Rows are points. Examples show where two turns around zero, p and q, send a point. Where does a point land after both, in the order given? Backwards means that the second turn is done in reverse. Each puzzle has new turns, and all numbers are rounded.

Turn p:
[-18 -47] => [ 20 -46]
[-8 17] => [-18   7]
[26 30] => [-2 40]
Turn q:
[-1 40] => [ 37 -15]
[ 28 -19] => [-29 -18]
[-30 -44] => [-29  45]
[ 3 23] => [ 20 -12]
Where do these land?
p, then q: [24 31] => [ 38 -11]
p, then q: [-44   7] => [-9 44]
p, then q: [ 22 -12] => [ -3 -25]
q, then p: [-25  19] => [ 9 30]
q, then p: [ 23 -45] => [-34 -37]

Turn p:
[ 16 -28  22  30] => [-12  -4   3  48]
[ 18  25 -52 -28] => [ 34  42   6 -39]
[ 38 -23  38 -11] => [-46  22  15  27]
[-14 -10  13   3] => [ -9 -19   4   5]
[-36 -23  14  12] => [ -3 -44  10  11]
[-21  58 -35  -6] => [ 35   3 -36 -50]
Turn q:
[-14 -14   3  20] => [-12  -5  -9 -24]
[ -3 -12 -26  39] => [-41 -22   0 -13]
[ 22  24  61 -28] => [58 32 34 -6]
[ 12 -40  -8 -36] => [ 32 -34 -26  15]
[ 29   9 -32  27] => [-33 -24  28  16]
[-46  32   3 -22] => [ -3  53 -27  11]
Where do these land?
p, then q backwards: [17 20 22  4] => [-29   5 -17   0]
q, then p: [ 31  19 -17  62] => [-43 -60   7  -5]
q, then p backwards: [ -9 -36 -21  -7] => [-25  20  18  22]
q, then p: [ -2  31  -8 -51] => [ 24  17 -46  26]
q, then p: [-12 -52  -6 -27] => [35 28 39 12]
p, then q backwards: [-25  18  31  21] => [-10 -35 -32   0]

Turn p:
[ 31  -6   3 -50  24 -18 -31 -13] => [ -7  11  20 -55 -21  -9 -21 -31]
[-33  27 -16 -42 -26   2 -26  24] => [-25  42  -1  -1  39   5 -43  -1]
[ 27  20  15   7  42  24   5 -27] => [ 12 -11  34   5 -19  10  29 -42]
[ 42 -17  18 -19   7 -10  23  18] => [  0 -18 -19 -46  -7  20  20 -10]
[-29  10 -11  20   3 -10 -32  -9] => [  7  20   7  31 -14 -16 -26   7]
[ 29 -22  42  -4   9 -25  10  34] => [ 27 -18 -39 -39 -14  26   1  -9]
[ 51  18 -35   4 -11  13  19  26] => [-43  17 -25  -7  -4  10  49 -13]
[-32 -20   4   4 -28  19 -27 -14] => [ 15   0   1  16  29 -41 -21  10]
[-17  30 -10  35 -26   2  31 -43] => [-30 -37  15  58   1  -1   6  12]
[-68 -38 -12  45   6   2  28   5] => [41 -4  7 38  9 -1  7 76]
Turn q:
[ 24   9 -20  17 -21 -69 -18  -5] => [-25 -37  12  -2 -16 -65  17  -4]
[ -9  41  -5  -2  17  15 -10   9] => [  9  10  -1  11 -28  14  -6 -34]
[13  9 41  4  3 10  2 20] => [ 26  12  10  -9  26   2  10 -26]
[ 16 -15   8 -19  -1  57   9 -48] => [ 39  -5 -10  26   6  47  14  42]
[ 27 -44  -4  56   9  -4 -12  34] => [-40   1  62 -21  28   4  23   3]
[-76  32  -7  18  -6   2 -37  31] => [-32  27 -32 -49 -46  16  -2 -46]
[ 12 -32   1   2 -12  -4  22  -6] => [ 0 -6 10 -6 23 -7 -5 33]
[ -2 -10 -13   0  15 -16  39 -45] => [  6  19  -2  26 -11 -24  -9  49]
[  4 -32  20 -28  36  10   3   1] => [ -7  20 -12  30  43  17  -1   4]
[ 45  43 -13 -37  -3  13  25   3] => [ 46 -32  12  37  -7  -1 -35 -16]
[-55  -1  -7 -10 -36 -15 -22   6] => [-24  -7 -48 -43 -19  -3  -5  -4]
Where do these land?
q, then p: [ 21  33   6 -34   3  26   8   3] => [  1  -8  -5   3 -21 -39  30 -23]
p, then q: [  6  30  -7  15 -19 -36  28  -8] => [-23   7  -4 -43 -10  31  -2  16]
q, then p: [-28  24 -15 -14 -45 -12  36 -25] => [-37  30 -41 -33  -4 -24 -16   2]
q, then p: [ -2 -15   2 -21  34 -11 -10  31] => [ 18   8  35  31 -17  -5 -10   3]
p, then q: [-19 -30  66 -42 -40  31  -8 -20] => [-45   5  -6  74  42  -3  33   5]
p, then q: [ 18  -1  -1  12  75   3 -17   0] => [ 71 -32   2 -10   5 -14   5   9]
q, then p: [-30   3 -20 -12   0 -13 -32  11] => [-14   6  20  14  17 -22 -15  31]
q, then p: [ 21  -5  11  25 -23 -32 -14 -41] => [ -7 -24 -27 -25  -8  34   5  37]
q, then p: [ -6 -18   2  59  44  33 -11  20] => [ 15 -23  22  34  46  41  -7 -34]
q, then p: [-10 -25 -11  14 -43  24  -3  46] => [ 22  15  32 -43  39 -10 -16 -13]
q, then p: [ 29   3 -34  -3  13 -12  22 -17] => [ 27  -4 -43  14 -12  -7 -10   3]
